Each row is a point. The window is the flat piece filled in between its corners: a triangle in 3 columns, a solid with four corners in 4, and so on. A path goes straight from each point to the next, and from the last back to the first. After which points does the path pass through the window?

Window (4 x 4):
[[ 0.49 -0.04 -0.03 -0.26]
 [-0.17 -0.15  0.20  0.24]
 [ 0.23  0.31 -0.42  0.91]
 [ 0.53 -0.81 -0.06 -0.64]]
Path:
(1): [ 1.01 -0.19  0.24  0.16]
(2): [ 0.75 -0.71  0.42 -0.09]
(3): [ 0.32 -0.71 -0.26 -0.55]
(4): [-0.22 -0.12 -0.04  0.18]
(5): [ 0.34 -0.17  0.63  0.35]
(6): [ 0.43 -0.57  0.57 -0.26]
(7): [ 0.08 -0.40 -0.32 -0.54]
(8): [ 0.42 -0.30 -0.43 -0.65]
(9): [ 0.91 -0.62  0.06 -0.26]
(10): [ 0.35 -0.07  0.08  0.51]
(11): [-0.22  0.50 -0.39 -0.17]
(12): [ 0.14  0.04 -0.55  0.03]
Through the window after points: 4

Window, 8 rows:
[[-0.05  0.03 -0.22 -0.73 -1.04  0.20 -0.54  0.01]
 [-0.52  0.24  0.13 -0.58 -0.65 -0.72  0.32 -0.73]
 [ 0.37  0.35 -0.69 -0.21  0.52  0.16  0.16 -0.51]
 [ 0.73 -0.68  0.30  0.35  0.25 -0.03 -0.56  0.67]
 [ 0.00 -0.11  0.97 -0.09  0.18  0.37 -1.01  0.58]
 [-0.99 -0.12 -0.01 -0.35 -0.10  0.58 -0.13 -0.52]
 [-0.05  0.11  0.73  0.57 -0.73  0.25 -0.63  0.52]
 [-0.24  0.40 -0.77  0.82  0.76 -0.72 -0.38 -0.37]]
Path:
(1): [-0.13  0.04  0.02 -0.12  0.33  0.09 -0.16  0.56]
(2): [ 0.78 -0.31  0.26  0.07 -0.29  0.14 -0.86 -0.56]
(3): [-0.14 -0.29  0.58 -0.25 -0.37  0.33 -0.37 -0.22]
(4): [-0.42  0.37 -0.33 -0.74 -0.01 -0.22 -0.16  0.88]
(5): [-0.07 -0.02  0.11 -0.44 -0.38  0.02 -0.29  0.60]
(6): [ 0.06 -0.05  0.33  0.05 -0.49  0.31 -0.89 -0.29]
(7): [-0.07 -0.27  0.36  0.36 -0.18  0.07 -0.84 -0.74]
(8): [-0.31  0.33 -0.12 -0.02  0.32 -0.26 -0.21  0.31]
(9): [-0.50  0.21 -0.27 -0.52 -0.43 -0.27  0.13 -0.09]
(10): [-0.11  0.09 -0.25 -0.20 -0.53 -0.07 -0.11 -0.73]
(11): [ 0.29  0.13 -0.22 -0.17  0.30  0.09 -0.16 -0.63]
(12): [-0.27  0.34 -0.66 -0.18  0.10  0.10  0.32  0.17]
Through the window after points: 1, 5, 7, 11
